Every row gives one point. Each copy is the shape, with its points in the same order, stretched, turned, moved and blurred by noise. Is it also mirrored, or only turned?
In the rows, zero is written as 128.

Shape:
[[155, 162],
[85, 121],
[95, 126],
[180, 164],
[67, 148]]
Copy 1:
[[147, 170],
[106, 85],
[107, 104],
[173, 185],
[73, 117]]
Copy 1 is: only turned
Copy 2:
[[149, 94],
[86, 135],
[98, 126],
[169, 96],
[58, 103]]
Copy 2 is: mirrored

Shape:
[[143, 123, 163, 131],
[151, 152, 72, 81],
[147, 155, 158, 149],
[106, 153, 56, 110],
[158, 138, 54, 104],
[116, 106, 161, 133],
[150, 105, 170, 174]]
Copy 1:
[[133, 84, 146, 131],
[161, 129, 56, 75],
[107, 68, 122, 123],
[111, 158, 61, 79],
[143, 150, 43, 105],
[124, 115, 162, 142],
[114, 87, 147, 173]]
Copy 1 is: mirrored
Copy 2:
[[146, 144, 148, 101],
[154, 86, 44, 93],
[139, 166, 133, 102],
[103, 86, 53, 112],
[129, 93, 49, 74],
[130, 126, 164, 111],
[128, 165, 183, 76]]
Copy 2 is: mirrored

Shape:
[[128, 171, 144, 137, 89, 106],
[128, 142, 106, 104, 175, 97],
[173, 154, 138, 137, 190, 88],
[131, 182, 161, 95, 217, 112],
[124, 166, 153, 139, 92, 133],
[48, 79, 155, 161, 97, 167],
[126, 179, 106, 154, 75, 168],
[134, 53, 148, 146, 115, 187],
[146, 114, 148, 108, 171, 127],
[121, 140, 149, 142, 196, 112],
[107, 62, 154, 115, 112, 165]]
Copy 1:
[[107, 160, 90, 162, 84, 104],
[96, 150, 120, 114, 158, 104],
[131, 177, 98, 148, 187, 110],
[93, 211, 140, 146, 185, 107],
[108, 165, 106, 165, 76, 131],
[61, 74, 142, 185, 76, 173],
[88, 164, 96, 128, 45, 166],
[130, 92, 166, 157, 104, 193],
[121, 155, 151, 139, 162, 131],
[92, 162, 118, 157, 178, 134],
[109, 92, 176, 159, 99, 161]]
Copy 1 is: only turned
Copy 2:
[[86, 171, 159, 102, 98, 96],
[113, 111, 85, 134, 123, 90],
[136, 126, 112, 182, 108, 66],
[75, 123, 75, 205, 130, 76],
[82, 181, 166, 113, 119, 120],
[87, 110, 200, 111, 160, 212],
[101, 206, 175, 81, 166, 119],
[154, 143, 169, 137, 146, 221],
[122, 125, 104, 166, 117, 136],
[107, 98, 123, 185, 139, 103],
[118, 126, 148, 121, 126, 218]]
Copy 2 is: mirrored
Copy 3:
[[153, 130, 148, 155, 131, 77],
[81, 113, 103, 127, 143, 112],
[111, 163, 93, 110, 132, 133],
[68, 155, 145, 70, 148, 113],
[150, 126, 166, 158, 126, 103],
[92, 91, 207, 214, 95, 157],
[178, 107, 168, 183, 172, 117],
[123, 77, 165, 163, 77, 204],
[92, 122, 128, 100, 111, 158],
[76, 157, 134, 129, 127, 144],
[103, 65, 169, 152, 80, 164]]
Copy 3 is: mirrored

Shape:
[[133, 126, 97, 186, 144, 94, 105, 215],
[137, 141, 115, 121, 119, 135, 151, 146],
[126, 119, 104, 138, 138, 98, 133, 145],
[144, 112, 96, 108, 136, 154, 150, 126],
[138, 102, 96, 107, 118, 92, 122, 162],
[133, 195, 170, 195, 81, 147, 77, 141],
[134, 100, 117, 138, 105, 141, 145, 108],
[164, 131, 113, 140, 133, 100, 130, 125],
[80, 170, 125, 146, 131, 179, 110, 108],
[107, 125, 106, 147, 139, 101, 156, 174],
[102, 139, 162, 134, 146, 168, 121, 127]]
Copy 1:
[[103, 79, 173, 141, 65, 7, 158, 168],
[140, 144, 140, 111, 126, 134, 144, 141],
[96, 124, 148, 146, 118, 105, 145, 128],
[111, 159, 87, 115, 153, 138, 137, 137],
[112, 151, 124, 157, 90, 108, 129, 127],
[224, 35, 218, 110, 133, 90, 106, 164],
[133, 112, 93, 135, 160, 153, 146, 131],
[101, 126, 156, 152, 138, 122, 135, 155],
[170, 99, 154, 86, 181, 110, 113, 99],
[101, 120, 159, 125, 96, 93, 172, 127],
[133, 87, 137, 86, 146, 145, 115, 124]]
Copy 1 is: mirrored
Copy 2:
[[129, 84, 165, 153, 171, 103, 29, 172],
[104, 92, 136, 126, 141, 142, 124, 123],
[111, 95, 140, 132, 137, 102, 96, 130],
[106, 77, 112, 116, 142, 136, 112, 81],
[114, 80, 147, 100, 122, 98, 87, 120],
[144, 205, 168, 152, 147, 203, 91, 173],
[116, 114, 150, 140, 111, 135, 115, 78],
[110, 126, 153, 136, 160, 113, 113, 106],
[109, 142, 80, 147, 128, 176, 115, 154],
[100, 66, 136, 159, 132, 108, 99, 155],
[162, 124, 80, 143, 128, 157, 132, 131]]
Copy 2 is: mirrored
Copy 3:
[[94, 201, 126, 155, 77, 179, 134, 219],
[152, 157, 139, 152, 120, 173, 116, 141],
[131, 149, 118, 143, 94, 146, 124, 161],
[165, 117, 128, 162, 132, 164, 126, 170],
[162, 155, 131, 128, 84, 145, 155, 174],
[49, 187, 224, 128, 191, 149, 99, 145],
[140, 99, 165, 142, 118, 163, 120, 154],
[133, 138, 146, 175, 113, 124, 127, 150],
[83, 153, 133, 110, 187, 160, 73, 150],
[122, 166, 106, 141, 70, 189, 115, 155],
[82, 131, 120, 129, 177, 183, 123, 133]]
Copy 3 is: only turned
Copy 4:
[[132, 86, 86, 131, 77, 76, 110, 154],
[119, 112, 124, 106, 115, 150, 115, 110],
[105, 117, 114, 124, 116, 103, 105, 101],
[120, 114, 157, 105, 113, 161, 90, 96],
[137, 95, 109, 131, 99, 131, 105, 77],
[175, 168, 89, 121, 133, 108, 167, 190],
[95, 143, 152, 135, 115, 160, 80, 112],
[127, 151, 120, 112, 96, 106, 117, 88],
[139, 119, 134, 101, 192, 137, 102, 165],
[87, 89, 102, 117, 114, 108, 109, 130],
[116, 118, 172, 125, 145, 132, 127, 156]]
Copy 4 is: mirrored
